Rows are points. Each copy is the shape, with its points in the same order, turned, moved and blurred by noise. Some copies are also mirrored. Which?

Shape, 7 rows:
[[-51  15]
 [ 24  12]
 [ 40  33]
 [-13  45]
 [ 14  19]
 [ -9  25]
 [ 31 -10]]
Copy 1:
[[-49  26]
 [ 23   4]
 [ 43  18]
 [ -5  45]
 [ 13  12]
 [ -5  25]
 [ 23 -20]]
Copy 1 is: only turned
Copy 2 (7 x 2):
[[-21 -60]
 [-10  14]
 [-30  34]
 [-46 -18]
 [-19   6]
 [-27 -16]
 [ 12  19]]
Copy 2 is: only turned
Copy 3 (7 x 2):
[[ 27 -58]
 [ 15  26]
 [ 35  41]
 [ 56 -12]
 [ 20  17]
 [ 33   0]
 [ -4  27]]
Copy 3 is: mirrored
Copy 4 (7 x 2):
[[ 56 -21]
 [  6  28]
 [  2  57]
 [ 52  29]
 [ 12  31]
 [ 37  17]
 [-19  21]]
Copy 4 is: mirrored

Shape:
[[  0 -21  -6]
 [ -3  15   9]
 [  3  -2   4]
 [ -1 -21  -6]
 [-23  -5  -8]
 [  0  -3  -4]
 [ -5  60  -6]
 [ -3 -20  20]
 [ -5 -20  -5]]
Copy 1:
[[ 13  -9  12]
 [-13  12  -6]
 [  2   3   0]
 [ 14 -10  12]
 [-13 -13  18]
 [  0   2  10]
 [-40  47   7]
 [ 11 -14 -16]
 [ 12 -14  13]]
Copy 1 is: mirrored
Copy 2, 9 rows:
[[ 12 -24  13]
 [  2  10  -3]
 [  6  -7   8]
 [ 12 -26  12]
 [ 18 -18 -14]
 [ 14  -9   3]
 [ 28  44 -21]
 [-15 -18   7]
 [ 14 -24   9]]
Copy 2 is: only turned
Copy 3, 9 rows:
[[-16   1   2]
 [ 15  -5  -1]
 [  4  -4  -1]
 [-17   0   5]
 [  3  25   6]
 [  2  -1   8]
 [ 58  -7  17]
 [-10  -2 -26]
 [-18   6  -2]]
Copy 3 is: mirrored
Copy 4 (9 x 3):
[[-22  20  23]
 [ -3 -11   3]
 [-12   1  17]
 [-23  19  21]
 [-18  17  -6]
 [-11  11  14]
 [ 38 -17 -17]
 [-37  -2  22]
 [-26  19  17]]
Copy 4 is: mirrored

Shape, 6 rows:
[[-12  29 -15]
 [ 34  14 -57]
 [-46  30  16]
 [-51  -1  13]
 [ 41 -25  -7]
 [-26  21 -37]]
Copy 1:
[[-25  -2  25]
 [ -4  36  60]
 [-42 -36  -1]
 [-32 -30 -30]
 [ 46   7  29]
 [-45  15  13]]
Copy 1 is: only turned
Copy 2:
[[ 10  17   3]
 [-38  54  25]
 [ 39 -12 -16]
 [ 20 -23 -37]
 [-57  -8  24]
 [  7  33 -20]]
Copy 2 is: mirrored

Shape, 9 rows:
[[-14   2  -8  12]
 [  0  20   9  -4]
 [-33 -15  17 -18]
 [  2  41 -16  51]
 [ -2  -3 -14  -1]
 [ 16 -28 -39 -10]
 [ 26   9 -11  -4]
 [-17  -2 -25  -6]
 [-13  -2   6  11]]
Copy 1:
[[  0 -14  18  -2]
 [-18 -12   5 -11]
 [-21  -3  36  25]
 [ 18 -29   5 -60]
 [  3 -13   1   6]
 [ 21  -4 -28  28]
 [ -6  -6 -31  -6]
 [  8 -29  12  19]
 [ -3  -7  20  -2]]
Copy 1 is: mirrored
Copy 2 (9 x 4):
[[ -4  -2 -23  -5]
 [ -8   7  -3  22]
 [  2  38  -3 -18]
 [-24 -31 -48  31]
 [  7  -6  -7  -3]
 [ 25 -33  15 -22]
 [  0 -20  13  17]
 [ 23  -4 -17  -8]
 [-12   8 -16  -4]]
Copy 2 is: only turned
Copy 3, 9 rows:
[[  2  14   3  -4]
 [  1 -15  -4 -24]
 [-13  20 -38 -19]
 [ 35   1  45 -13]
 [-10   0   0   1]
 [-34  -7   3  39]
 [ -8 -27  11   0]
 [-25  15   6  -1]
 [  9   8 -10  -7]]
Copy 3 is: mirrored
Copy 4:
[[-17  14  -2  -3]
 [  7   5  -5  18]
 [-22  15  30  28]
 [ -8   9 -60 -11]
 [ -2  13   9  -7]
 [ 12   8  30 -39]
 [ 23  -4  -2  -8]
 [ -4  30  14  -7]
 [-21   4   1   8]]
Copy 4 is: only turned

Shape:
[[ 26 -23  -3 -30]
 [-14 -33  10   0]
 [-47  -2 -58  20]
 [ 30  32   4  -3]
 [-12  -3 -11   8]
 [  2 -15  41   4]
 [ -8 -10  -7  11]
 [-20   9 -11 -10]
 [  4   4 -32   5]
 [ -9  25  39  15]]
Copy 1:
[[-32   5 -15   8]
 [ -5 -17   7 -23]
 [ 57 -23   0  24]
 [ -8  50   7   4]
 [ 15   2   7   2]
 [-20   9  17 -41]
 [  8  -5  15  -3]
 [ 24  11 -17  -5]
 [ 14   7   6  24]
 [ 11  36  21 -42]]
Copy 1 is: mirrored
Copy 2, 10 rows:
[[ -6  -8  -8 -41]
 [-15  28  -9  -3]
 [-29 -19 -30  60]
 [ 14 -27  39 -10]
 [-11  -2   1  16]
 [  6  37  21 -15]
 [-16   2   4  11]
 [  9  -7  -7  18]
 [-19 -28   0  11]
 [ 23  23  41  16]]
Copy 2 is: only turned

Shape, 12 rows:
[[ -8   5   6  -6 -24  -9]
 [-21  12   0  21   3  11]
 [ 10 -21 -29 -13  22  37]
 [ -3   7   4  29   3   0]
 [ 18  26 -32 -11  -3  37]
 [  3 -20 -27 -18  17   1]
 [-10 -13   1  24 -16  14]
 [ 12   2  17   7 -30  12]
 [  5  -4  -7   7  14   8]
 [-12  16  22   6  -3   6]
 [ -6 -20 -17   5  30  14]
 [-23  10  17   1   0  12]]
Copy 1:
[[  6   1   1 -17 -16  -7]
 [  4 -18 -23  13   0  -6]
 [-22 -15  -6 -15  50  24]
 [ -3  -1 -19  18 -13   7]
 [ 12  14 -26 -17  47   1]
 [-34   2   5 -17  26   4]
 [  0 -22 -20  -6 -11  19]
 [ 25   4  -2 -13 -12  23]
 [-15   0  -8   7  11  12]
 [ 17 -13  -1  12  -6  -6]
 [-35 -18  -6   6  23  11]
 [ 11 -24   2   8  -1  -7]]
Copy 1 is: mirrored
Copy 2, 12 rows:
[[-20  11  15   8   7  16]
 [  3  15   1 -12  31  -2]
 [ -5  -3 -10  11  -2 -60]
 [ 14  18 -11  -9  17   3]
 [-14  12 -24  39  25 -35]
 [-16 -12  -8  -3 -12 -37]
 [ -1  34  15 -10   8 -13]
 [  3  25  21  22   2   1]
 [  7   2 -12   0   7 -17]
 [ 11   5  15   2  31  10]
 [  2  -4  -5 -13   4 -41]
 [  4   3  15  -1  33  -3]]
Copy 2 is: only turned
Copy 3 (12 x 6):
[[-17 -15 -10 -19 -13   2]
 [  4  14 -19  -6   8   4]
 [  9   8   9  53 -20  -8]
 [  1  10 -11  -9  17 -10]
 [-17 -19 -24  45   2   6]
 [ 18 -17  11  22 -21  -9]
 [-13  20 -14  -9 -11 -16]
 [-42  -4  -2  -9  -3 -13]
 [  5   0   6  12   3  -8]
 [-16   6  -2 -16  10  15]
 [ 25  15   7  23  -8  -7]
 [ -8  12  -5 -13  -5  23]]
Copy 3 is: mirrored
Copy 4:
[[  8   3   0 -21   8  14]
 [ -4   7 -27   8  12  -4]
 [ 24  -7  12  47 -16 -18]
 [-15  22  -8   7   9  -6]
 [ 36   9  -6   5 -19 -43]
 [ 13  -3  14  26 -29   8]
 [  8  22  -3  11  25   5]
 [ 12  12  17 -18  26  -9]
 [ -3   7   2  18  -4  -8]
 [-12  -6 -10 -10  16  -5]
 [ -2  -1  -3  44 -11   1]
 [ -8 -15 -17  -2  15  -3]]
Copy 4 is: only turned
